Each row of a before or after table is a point. One or more steps were done to the points. Then noise was added and the rows were shuffled. The steps act on columns, c1 being the first. What was done? A step turns or swaps two columns, mirrors them in a line or flattens them onto one, adds a multiple of one to another, or multiplies or shifts one. Angles are multiples of 10 degrees, from the lower column toward the higher: turns from -170 to 170, lines from 10 to 170 but not 90. Use the fewest steps. Two steps may share a column if one is a turn and the other turns, adds or multiplies; they go together, in the order done. Otherwise the lowest column goes first.
(in the rows, 128 means zero)

Before (8 x 3):
[[109 147 147]
 [112 156 188]
 [ 82 126  93]
 [ 83 150  98]
 [234 138 168]
 [102 147  96]
 [ 81  91  79]
 [112 124  88]]
After (8 x 3):
[[179 185 109]
 [158 145 103]
 [141 112 156]
 [120  97 186]
 [194 118 132]
 [176 161 114]
 [169 126 111]
 [ 31  80 112]]
Steps: turn c1 and c3 by -30 degrees; turn c1 and c2 by -160 degrees

Before, 8 rows:
[[120 164  87 123 121 145  91  63]
 [125 138 140 123 132  97 158 154]
 [117 168 154 169 114 199 152 146]
 [155  83  78 119 118 163 117 110]
 [134  99  70 134 164 131 114 108]
 [175 118  78 116 150 158 139 134]
 [145 133 173 131 155 112 153 130]
 [ 74 173 169  82 159 106 118 105]]
After (8 x 8):
[[130 128 180 132 232 113  99 122]
 [110  53  67 125  46 141 158 128]
 [ 97 137  30 121  49 158  90 133]
 [151 124 181 171 169 199 115  85]
 [162  82 172  82 225 104 172 102]
 [149 149 143 120 153  98 107 107]
 [ 96 133  57 122  27 163 122 171]
 [112 123   6 131  37 130 134 163]]
Steps: turn c1 and c7 by -140 degrees; turn c2 and c8 by -120 degrees; multiply c3 by 2.5; turn c3 and c5 by 50 degrees

Before, 10 rows:
[[169 153  84 106 111 180 136  94  82 103 110]
 [154 160  86  87 145 135 102 122  97 116 104]
 [193  76 135 188 101  81 152 118 172  93 145]
 [178 120 129 192  94  93 176 114 156 158 140]
 [171 197 117 102 123 181 107 116 123 101 115]
 [232  79  96 133 153 129 125 116 149 126 187]
 [134 148 111 170  65 149 158 183 155 116 118]
 [ 96 120 188 181 159 157 163 200 135 100 109]
 [184 105  61 130 212 133 124  56 156 103 132]
 [163 118 109 143 104 106 165 110 156 100 197]]
After, 10 rows:
[[119 100 129 164  59 152 160 189 115  89 114]
 [191  99  94 187 149 160 136 192 154  55 107]
 [ 93 101 230 132 128 117  83 113 166 127 188]
 [ 99  92 160 142  95 106 141 112 139 132 204]
 [ 59 112 183 131 163 140 111  57 205  95 136]
 [132  82 177 201  78  92 148 111 139 205 141]
 [138  82 190 187  69  84  93 124 145 166 149]
 [114 185 173  99 124 180 186 124 119  21 112]
 [ 81 128 160 108 154 176 154  90  77  25 108]
 [ 86 171 162  84 170 139 136 113 107 102 100]]
Steps: swap c1 and c3; turn c2 and c7 by 60 degrees; multiply c9 by 1.3; turn c5 and c9 by 40 degrees; add -1.5 times c6 to c10

Before, 12 rows:
[[146 109 114 132 121 122 120 146 171  94 143 115 111 100]
 [118 157 150 136  90 138 110 135 121  98 113 143 153 143]
 [120 121 129 138 136 138 156 112 125 108 140  98 126 147]
 [ 99 155 136  98 129 189 151 155 177 154 113 129 156 122]
 [103 127 131 144 146 139 153 109 106 161 146 143 107 128]
 [161 155 163 151 114 163 170 138 166 148 155 118 132 164]
 [129 101  88 147  91 162 123 123 160 136 161 121 176 158]
 [115 132 115 158 126 140 166 156 116 161 103 115 114  98]
 [153 150 114 153 117 120 165 152 106 100  98 153 116 157]
 [117  99 126 154 121 166 125 140 144 112 160 137 144  96]
 [119 141 135 122 152 166 129 118 170 153 122 140 166  98]
 [156 100  94 130 118 159 101 142 146 120 126 109 149 157]]
After:
[[118 140 136 122 149 166  92  95  98 123 118 141  91  96]
 [118  99 127 156 121 164 115 105 131  91 159 138 104  95]
 [146 108 114 132 121 122 147  83 124  49 142 115 123  98]
 [159 154 162 153 115 161 110  89 117 110 156 120 244 164]
 [152 150 114 152 118 120 128 138 161 108  96 151 244 156]
 [155  99  94 131 118 157 116 106 132  99 126 111  29 157]
 [100 154 136  98 129 189  94  72 130 101 113 129 164 124]
 [116 156 150 135  90 139 111 131 137  98 114 142  51 144]
 [120 117 129 138 135 138 121 142 116 116 142  98 208 148]
 [100 127 130 144 146 139 139 154 121 189 147 142 222 128]
 [113 132 115 160 126 140 130 125 158 158 103 117 249  99]
 [128  98  91 146  91 161  83 102 109 110 161 122  65 158]]
Steps: turn c7 and c13 by 110 degrees; multiply c13 by 3; turn c8 and c9 by 120 degrees; add 1 times c8 to c10

Before, 13 rows:
[[126 116 115 155  94 148 162 182 127 125  84 127 146 118 126 149 127 182
  137 168 119 116 135  86]
 [116 121 160 121  84 139 117 142 145 156 143 124 146  81 103 145 158 134
  116 165 110 127 152 133]
 [157 100 111 140  71 131 103 103 120 184 147 164  80 144 101 106 133 139
    7 177 159 115  94 118]
 [121  46 100 201  73 151  99 130 147 144 160 156 127 155  88  96 156  98
   23 151 175 112 109 100]
 [160 105 125 140  72 142 149 161 141 150 104 127 108  85  66 144 124 143
  140 119 115 118 124 130]
 [100 119 142 119 150  88 130 101  80  82 134 138  99 123  79  90 180  76
  171 124 114 113 126 122]
 [139 119 139 137  78 101 115 189 159 146  90 145 136 129 128 163 124 177
  144 107 139 111 145 123]
 [140 114 117 141 104 149  92 152 135 131  36 134 143  81 110 169 146 176
  135 152 117 107 115 145]
 [149  89 146 123 188 117 140  98  65  83 137 132  99  87 114 100 165 107
  144  81 173  78 157 105]
 [167 137 149 169 190 110 126 117  77 120 138 107  79 120 105 104 193  88
  148 102 130  66 146 123]
 [ 98 141 135 134 106 149 140 185 176 153  78 130 138  71 132 140 107 140
  151 136 130 112  98 133]
 [154 111 158 126 179 112 136  75  89 111 132  97 148 149  82  86 155 115
  179 113 146  76 128 113]
 [142 109 120 158 157 131 137 106 103  87 160 139 118 130 126 143 122 110
  127  69 102  72 138 124]]
After:
[[ 96 173 111 121  85  89 125 102  80  81 113 189 101 122 134 133 180  96
  172 124 113 132  80 131]
 [144 155 131 160 120 131 119 105 104  86  79 193 117 130 140  96 123 132
  122  69 101 158 130 129]
 [148 163  99 122  69 117 109  98  63  83  82 181  98  85 158 102 166 138
  141  78 170 138 118 140]
 [161 130 126 140 175 143 108 165 144 148 118 178 111  83 136 161 123 155
  138 119 115 107  65 117]
 [154 144  96 127  65 112 112  73  87 110  74 149 144 147 136 119 154 127
  177 113 145 133  85 137]
 [114 120  94 123 169 138 139 143 144 157 128 173 143  80 154 151 155 129
  113 165 111 145 109 130]
 [127  96 136 154 165 146  81 181 130 122 114 178 141 117 135 145 127 176
  137 165 120  86 127 148]
 [167 146 114 167  75 112 125 117  77 120  69 156  82 120 151  96 195  89
  154 104 132 139 109 137]
 [140 101 135 143 174 147 171 155 137 131 104 182 141  81 119 120 145 171
  135 153 114  38 105 134]
 [143  88 117 135 188 106 139 186 158 147 113 192 138 130 145 146 125 160
  143 108 138  90 129 140]
 [152 140 139 140 148 132 143 105 121 186 116 210  85 145 100 189 130 159
    2 178 159 147  90 147]
 [ 98 112 128 130 150 150 121 184 175 150 114 179 136  72 100 135 105 125
  151 137 128  77 126 120]
 [122 206 128 199 137 152 139 129 148 145 113 204 127 154 115 190 155 174
   19 151 172 159  84 168]]
Steps: turn c2 and c3 by 160 degrees; turn c2 and c18 by 50 degrees; turn c5 and c16 by -130 degrees; turn c7 and c24 by -150 degrees; swap c11 and c22; shift c12 by 50; mirror c15 and c23 in the line at 50 degrees
